Each row is a point. The last column is the point's height on a tilted bowl or saddle (a function of degree 2), plus a little noise. Along how many of its main directions does it bend up, bend down or stay straight?
In the rows, zero is written as 128.

Points, 11 rows:
[[ 64 148 206]
 [149 146 152]
 [127  94 133]
 [133 162 149]
 [ 96 100 181]
 [ 45 159 205]
 [134 164 147]
 [189 143 155]
 [174  89  94]
 [240 131 181]
 [154 179 125]]
Directions: 1 up, 1 down, 0 straight

Points (10 x 3):
[[ 97 106 123]
 [177 232 234]
 [130  61 168]
 [111 125 133]
 [147 100 156]
 [163 195 192]
 [ 81 191 131]
 [ 98 180 142]
 [103 146 130]
 [139 161 160]]
Directions: 1 up, 1 down, 0 straight

Points (10 x 3):
[[123 111 151]
 [177  82 119]
 [165  68 118]
 [ 23 135  75]
 [154 100 144]
 [ 89 165 149]
 [191 194 239]
 [157 133 167]
 [ 95 164 155]
 [157 107 147]]
Directions: 1 up, 1 down, 0 straight

Points (17 x 4):
[[140  83  44 117]
 [131 167 118 128]
 [ 65  92 138 114]
 [ 35 111  87  78]
 [168 154 218   7]
 [157 152  74 135]
 [ 85  70 121 126]
 [167 126  73 142]
 [ 31  79  85  66]
 [151 149  24  94]
 [ 99  87 111 140]
 [192 154 133 110]
 [119 129  60 131]
 [117 103 148 135]
 [163 158 144 115]
 [127 108 162 125]
 [139 184 129 110]]
Directions: 0 up, 3 down, 0 straight

Points:
[[ 65 219  80 202]
 [190 123 164 154]
 [104 177 132 174]
 [207  96 124 158]
 [150 138  38  31]
 [130 147 123 146]
 [127  49 105 146]
 [195 124 165 153]
 [133  82 115 138]
 [226 127 199 128]
 [167  25 127 228]
 [152 174 117 169]
 [179 143 177 148]
 [151 147 104 136]
 [155 103  95 113]
 [ 87  80 129 137]
 [116 119 111 121]]
Directions: 1 up, 1 down, 1 straight

Points:
[[ 95 219 144 128 102]
 [116  79 103 190 133]
 [ 79 176 209 114 164]
 [153 100 102 123 166]
 [181  91 142 180 119]
 [163 198 123 145 174]
 [147  73 166 199  83]
 [134 172  76  80 107]
 [156 149 103  79 153]
 [ 83 106 136  74 193]
 [193  14 107 150  75]
 [160 103 136  55 206]
 [109 160 101 200 195]
 [ 76 151 129  94 129]
 [223 102  99 159 181]
 [116 126  62 220 204]
 [124  59 189 175 111]
 [146 127  83 137 172]
 [141 124  99 104 162]
 [172 165  95  53 137]
 [ 93  84 146 143 168]]
Directions: 1 up, 2 down, 1 straight

Points:
[[ 73 164 135  87 102]
 [178 169 125 168 188]
 [161 116  72  50   8]
 [127  78  77 180 165]
 [151 232  56 145 114]
 [115 173  97  85  74]
 [129  22 208 176  81]
 [ 87 130 126 156 168]
 [197 108  96 113 100]
 [123 113 108 162 164]
 [191  79 192 120 112]
 [ 90 118  81 102  97]
 [ 88 119  15 130 119]
 [126 119  93 127 125]
 [123 208 118 109 111]
 [ 62  99 128 148 145]
 [156  91 137 201 190]
 [ 46 115 167 225 199]
 [103 116 125 171 177]
 [172 152 100 157 162]
 [208 108  96 135 125]
 [139 186 115 140 150]
 [163  99 189 134 136]]
Directions: 0 up, 1 down, 3 straight

Points (45 x 7):
[[137  91 116 126 138 128 128]
 [145 130 123  79 130  62  79]
 [ 97 133 100 129 111 141 109]
 [180 150  90 157 120 180 141]
 [ 77 144 135 102 114  99  63]
 [103 142  83  51 151  86  44]
 [110 101 119 142 196  81  87]
 [155 134 139 139 115 174 131]
 [169  59  83  99 142  50  84]
 [110 102 141 160 189 175 107]
 [108  62 111 168 108  95  94]
 [170 136 115 147 145 107 143]
 [123 173 110 132 147 126 109]
 [141  98   7 129 105 180 122]
 [148 153 156 140 148  85 114]
 [159 167 106 148 123 142 138]
 [125  83  95 144 164  87 109]
 [139 155 157  78 104 127  84]
 [ 95  96 168 165 112 140 105]
 [174  74  95 163 124 166 139]
 [ 96 179 204 155 126  96  72]
 [173 130 213 130 104  63  73]
 [126 161 101 154 110 116 126]
 [100  87 159 114 116 143  87]
 [ 80 133 159 136 205 150  63]
 [170 143  75 180 117 118 147]
 [ 78 114 134 137  51 223  40]
 [120 142  89 116 117 187 107]
 [168 112  57 153 150 102 140]
 [151 108 169 166 114 174 132]
 [118 140  63 156 198 188  83]
 [ 60  95 157 105 113 108  42]
 [114 106 132  63  99 110  73]
 [ 36 128 160 162 127 110  38]
 [ 98 199 132 201 134 119  87]
 [ 76 120 100 141 106 171  86]
 [150 110 191 207 152 149 150]
 [172 152  86 187 161  65 115]
 [ 86 116 117 160  88 140 101]
 [ 79 154 103 138  85 128  90]
 [134 163  95 109 173 163  95]
 [177 156 134 203 146  95 138]
 [104 137 130 132 120  90  99]
 [ 67 126  86  89 192 139  19]
 [150 108 100 107 117  54  99]]
Directions: 0 up, 5 down, 1 straight

Points (47 x 7):
[[134 224  78  45  93 107 249]
 [173 121 196  52  97 123 180]
 [ 68 209 209 207 170 111 121]
 [149  71  62  89 126 150 150]
 [105 151 130  82 148  99 128]
 [141  62 143 136 153 113 118]
 [180 100 123 181 149 132 142]
 [126 104 139  87 145 101 126]
 [ 68 146 202 151  89 201  93]
 [ 76 137 132 105 107 105 121]
 [169 177 158 157  95 136 149]
 [159 115 134 102  57 234 183]
 [100 142 106 107 121 202 127]
 [104  93  46 118  92 165 120]
 [184 185  92 216 204 104 128]
 [151 135 197 123 117 112 138]
 [106  99 168 104 147  89 112]
 [151 163 164  93 106 139 163]
 [131  68 112 146 144 126 119]
 [120 127 166  76 175 108 106]
 [154 108 113  80 119  90 151]
 [ 83 145  73 117 100 110 112]
 [159 220 130 127  64 146 169]
 [ 52 145 132 158  99  88 109]
 [169 167 123 136 149 108 144]
 [117 117 141   7  91 141 226]
 [ 78 120  71  31  71 166 194]
 [144  50 115 132 160 153 116]
 [141 103 174 150 144 155 130]
 [176 163  83 111 124 156 186]
 [120 183 193 128  68 135 134]
 [200  67 154 152 149 143 134]
 [179 132 139 161 102  98 147]
 [ 94 134 107 106 148  96 109]
 [136 191 141 114  70 110 161]
 [208  66 156  94 112 136 158]
 [ 62 131 178  48 149 112 105]
 [ 55 138 133 156 146 189  78]
 [116 115 151  72  78 139 165]
 [138 139  64 127 105 142 151]
 [118  97  98 128 167 150 107]
 [176 103 132  78 150 133 155]
 [155  91 168 138 136 180 134]
 [142 109 129 121 106  80 132]
 [130 131 140 163 135 127 136]
 [ 82 146 103 129 113  99 114]
 [ 94 186  90  73  75 139 174]]
Directions: 1 up, 3 down, 2 straight

Points (43 x 7):
[[ 15 188 138  39  55  70  91]
 [ 62 108  59 114  87 160 124]
 [124 165 167 120  61 117 117]
 [163 115 103  82 208 138  83]
 [126 116  50 179  76 183  95]
 [127 117 160 186 103 159  91]
 [165 136  80  85  98 107 125]
 [116  94 212  18  78  90  62]
 [119 160 167  67 113 201 110]
 [ 63 133 170 143  93 120 106]
 [162 113 131  73 103 108 116]
 [127 138 173 141  59 117 103]
 [149 198 143  48 114  20  67]
 [146 120  59 100 142 129 127]
 [139 189 164 174  45 131  82]
 [105 132  88  74  93 152 136]
 [138  98  84  31 107 214  83]
 [125 120 156 144  47 168 100]
 [169 103 131   9  97 135  87]
 [214  85 124  94 142  84  77]
 [ 82 146 174  56 139 180 104]
 [107 123 153 156 172  73  91]
 [ 93 112 171 105 135 132 113]
 [120 139 128 158 169 117 109]
 [108 182 163 142 128 138 113]
 [ 94 125 176 103 135 192 101]
 [134 165 122 138  80 112 122]
 [ 42 121 119 138 131 140 112]
 [ 85 124 174  84  71 157 118]
 [ 68 107 167  86  98  97 110]
 [ 80  88 127 238 157 154  69]
 [163 108 118 143 141  82 111]
 [168 203 133 227 107 130  48]
 [104 129 128  84 150 160 120]
 [174 133 221 196 128  65  17]
 [154 119 127 128 156 162 109]
 [107 155  94 128 178 196  93]
 [162  80 203  89 189  28   8]
 [198 143 210 123 187 163  35]
 [165 195 130 114  79 178 110]
 [ 84 111 106  86 164 182 107]
 [ 85 162 131 160 158  45  79]
 [185 128 116  20 135 156  80]]
Directions: 0 up, 5 down, 1 straight

Points (61 x 9):
[[112 147 154 183  99  90 147 196 198]
 [127  94 116 145  62 106 190 137 131]
 [114 130 110  97  97 155 164 148  80]
 [143  74 163 142  95 130 159  87 135]
 [ 92 160 105 169 132 148 187  98 135]
 [ 96 129 123 121 165  74 137 164 135]
 [135 169 154 216 111 109 121 132 157]
 [ 83  76 110 119 178  53  85 121 247]
 [108 147 123 174 127 119 125 155 159]
 [146 101 128  67 131 131 165 116  91]
 [ 68 152 138  73  73 112 112 162  83]
 [ 97 166 177 134 150 119 148  93 145]
 [ 62  67 182 118 143 146 111  64 204]
 [ 99 112 113 132 170  99 152 117 130]
 [135 225 102 143  86  83 145 158 131]
 [197 149 107 118 120  78 181 185  70]
 [177 151 105 126 126 122  59  71  36]
 [140  95  58  92 166 108  84 128 144]
 [128 178 132 139  90  79 106 122 121]
 [158 183 104 172  95 141 156 131 113]
 [143 145  59 124  95 107 120  95 100]
 [126 141 130 170 165 120 134 139 132]
 [121 107 161 180 157  93 124 126 190]
 [138 167 128 130 113 117 144  86  97]
 [102 137 157 102 107 159 133 111  89]
 [114 150  95 111  72 148 142 130  94]
 [119  86  35  99  40 170 141 149 141]
 [172  95 125 133  65  84  62  76  90]
 [133 150 166 123 108 103  82 140 109]
 [144 136  81  94 119 106  95  97 100]
 [115  81 139 132 194 157 152 178 130]
 [127 160 149 127 109 162 129 113  73]
 [ 92  74 154 184 152 170 121 135 193]
 [201 138 175 123 184 149 121 202 171]
 [113 190 129 110 153 149 108 104  65]
 [163 107 134 100  80 112 131 129  94]
 [147 135 165 159 112 126  72 123  85]
 [159 147  63 188  85  95 105 126 121]
 [112 141 104 106 113  79  91 144 126]
 [ 87 111  82 147 180 143 119 128 132]
 [137 161 192 111 126 115  96 158 113]
 [ 98 134  61 140 138 145 121 156 126]
 [113  92  83 156  55  51  68 128 192]
 [ 98  81  79 133 106  92 147 165 139]
 [161 135 138 171 173 164 104 181 158]
 [ 83 106 109 157 148 151 192 117 142]
 [147 160 145 175 102 117  53 134  83]
 [107 134 170 128 146 134 123 165 141]
 [119 164  79 139 149 104  95 101  89]
 [143 143 180 182 107  34 147 189 232]
 [157 140  86 131 122 132 125 103  88]
 [156  98  82 123 149 150  19 147 171]
 [ 95  39 106  65 167  77 116 132 204]
 [117   7 137 167 154 167 146  95 209]
 [114 148  79 128 169 189  70 106  61]
 [189 123  91 167 152  93 113 164 150]
 [120 168 138 196 101 150 134 153 153]
 [102 123 165 127  57 108 105 131 110]
 [188  50 179 118 114 132 136  93 141]
 [ 80 112 129 139 180 131 101 139 173]
 [ 98 178 130 118 130 122 200  99 131]]
Directions: 4 up, 2 down, 2 straight

Points:
[[147  70 149 101 106 126 152  85 164]
 [ 88 207 111 138 139  95 139  90  52]
 [141 138 116 159 149  68  57 111  81]
 [ 82 154 137  68 121 160 180 148 163]
 [147 114 222 161 169 150  99 109 130]
 [123 102 105 139  65 146 137  79 197]
 [148 107  99 161 217 118  73 115  64]
 [ 68 128  79 137 161 167  88 142 120]
 [101 143 201 100 114  91 143 146 155]
 [ 70 166 161 148 249 129 169 142   7]
 [137 100 125 156 174  34  91  71  90]
 [102 158 167 138  71  61  77  72  67]
 [175 180 162 126  99 166 140 115 136]
 [211 127  80  90 133 149 133 162 120]
 [ 91 168 146 225 149 146 125  89 137]
 [107 117 104 143  30  85  79 158 118]
 [148 124 133 146 143 148  93 153 122]
 [122 105 140 110 184  93 150  79 108]
 [102 107 131 121 102  47 179 141 114]
 [248 173  92 141 177 196 121  78  35]
 [163 166 103 141 138 136 125  64  99]
 [204  89  96 180 133 154 213 140 167]
 [153 136  60 136 128 167 103 196 139]
 [ 85 113 157  70 157 135 233 102 164]
 [220  57  68  70 220 100  87  31 113]
 [116 117 185 135 154 153 104 136 137]
 [113  60 140  80 172 214 119 171 129]
 [117 127 129 185  73 131  88 137 159]
 [184  84 127 133  65  84 161 116 141]
 [141  51 139 133 165  43 136  98 101]
 [113 178  91  79 114 137 180 144 112]
 [ 89 128 113 146 112 157  99 146 153]
 [ 84 112  57 119 142 150  79 167 142]
 [130 163 157 117 198 123  85 117  66]
 [144 127  83 174  95 141 142 133 190]
 [175  78 191  93 167 135 148  87 134]
 [143 122 120 113 153 115 155 128 120]
 [ 99 125  69 127 127  49 117 102 118]
 [ 54 126 213  74 104  81  93 118 140]
 [130 154 221  76  67  66 118 107 132]
 [ 76  97 138 136  80 124  88 232 122]
 [153 126 129  90 188 107 168 165  79]
 [ 13  90 100  97 190 115 182 132 119]
 [174  56  97 158 147 153 133 192 123]
 [153  57 139 138 178 133 140  93 122]
 [111 119 100  77 141 144 155 118 143]
 [ 73 144 176 108  94 124 168  85 177]
 [146 157 125 123  91 120  82 127 116]
 [143 162 106 160 150 140  82 155  92]
 [171 124 135 195 155  38 143  57 103]
 [101 112 122 145 141  43  83 153  64]
 [160  98 177 177 192 104 117 196  58]
 [170  42 160 110 178 149 173 116 115]
 [112 123 105 116 105 111 127  18 136]
 [104  41 161 112 187 116 151 184  92]
 [ 96 135 141 207 146  90 108 121 112]
 [ 53 115 154 113  90 123 193 141 213]
 [105 111 183 162 122 121 163  52 190]
 [151 157 124 108 130 115 149 171 112]
 [110 124 153 206 166  97 123 136 107]
 [136 111 138 104 155 144 158 164 136]
 [122  53 109 117 192 133 106  85 118]
 [ 87  85 115 148 206  98 163  90 108]
 [149 162 174 121  73 120 100 169 136]
 [100 102 189 121 121 126  63 118 129]]
Directions: 2 up, 4 down, 2 straight

Points:
[[ 93 159  77 115  98  88 142 160  87]
 [ 61  83 162 167  26 114  72 187  38]
 [ 92  73 196  90 140  80  96  92  48]
 [108 100  84  99 174  96 100 148  62]
 [143 145  90 137 172 157 149 157 108]
 [ 65 124 112 104  96 113 154  81  90]
 [135   7 205 111 131 163 117 131  42]
 [ 51 137 145  90 137 127 124 106  64]
 [ 91 128 148 155 113 166 167 158 104]
 [100 139 185  86 148 125 196 161  97]
 [166 123 136 146  85 179 155 102 143]
 [ 77 150 105 128 159 138  73 135  56]
 [236 116 181 135 135 156  94 170 106]
 [ 95 164 100  83  60 133  84  59  60]
 [139 115 144  86  94 184 170 143 107]
 [145 199 154 141 140 116 109 145 111]
 [111 113 136 118 123 149 157 187  95]
 [106 100 127 117 191 118  83 188  42]
 [157 118 149 117 185 155 144 181  96]
 [139 106  83 142  99 105 164 212  92]
 [143 144 114 107 170 149 124  79 115]
 [150 121 111 108 164 103 199 105 134]
 [ 66 106 110 148 155  94 135 109  84]
 [109 191 106 145 104  63 144 128 116]
 [152 174  72  97 138 167 191 104 112]
 [114  89  78 106 120 117 124 125  93]
 [175 103 125 145 120 175  84 123 117]
 [105  62  73 102 125  83 153 130  78]
 [108 155  95 153 129  83 114 201  79]
 [160 142 145 116  82 226 131  33  90]
 [191 168 152 144 119 152 202  69 152]
 [ 75 128 164 114  76 169 109  97  77]
 [197 122 122 222  74  84 173 115 186]
 [103 130 147  98  90 110 113 137  99]
 [174  91 160 103 160  79 157  76 132]
 [159 161 148 133 186 124 188 132 136]
 [115  97 132 197  45 155 175 121 125]
 [110  74 150 110 139 125 111 133  88]
 [115 163 112 102  79  82 163 122 120]
 [128 170  22 127  76 124  79  96  60]
 [ 78 135  95  97 176  65 207 200  55]
 [125 108 177  82 114 159 147 114 106]
 [138  65 139 152  85 114 125 106 137]
 [197 127 107 165 175 162 100 122 118]
 [162  76 138  94 142  93 104 121 109]
 [114 146 150  68 114 111 109  84  89]
 [143 122 140  92 142 173 122 230  48]
 [194  79  96  61 113 102 107 123  93]
 [ 69 154 114 187 129  97 114 103  98]
 [131 114 123 111 158 104 137  63 120]
 [117 114 171  61 127 136 121  94  87]
 [147 107 101 150 105  82 117  85 144]
 [105  53 133 126 124 150 195 108  96]
 [134  64 151 157  20 106 121  67 136]
 [137 143  82 150 113 196  84 145  81]
 [185 180 162 104 112  96 186 132 141]
 [130  85 133 180 159  85 106  93 122]
 [140 135 218 111 137 148 138 140 101]
 [ 62  57 128 130  61  79 127  65  64]
 [100 104  91  96  68 198 173 113  77]
 [ 80 134 104  99 110 156 158 192  68]
 [ 75 170 138 106  66 107 115 122  83]
 [102  94  70  79 147  99  78  49  39]
 [ 78  94  95 119 182 135 126 158  57]
 [151 127 141 140 150 169 235 153 121]
 [127 161 159  97  61 117 104 113 106]
 [121 139 105 116 154 164 106  92 100]
 [122 159 144 102 100 132 146 162 112]
 [ 97  86 155 169 145 133 122 117 101]
 [118 104  81 142 103 110 119  97 117]
 [ 68 130 110 159  95  28 147 156  81]
 [163  95 115 131  89 139 141 104 144]
 [131 147 136  60  82 124  50 111  51]
 [141 156 180 173 153 172  80 151  89]
 [ 81 143 139 140  82 180 124  49  89]]
Directions: 0 up, 7 down, 1 straight
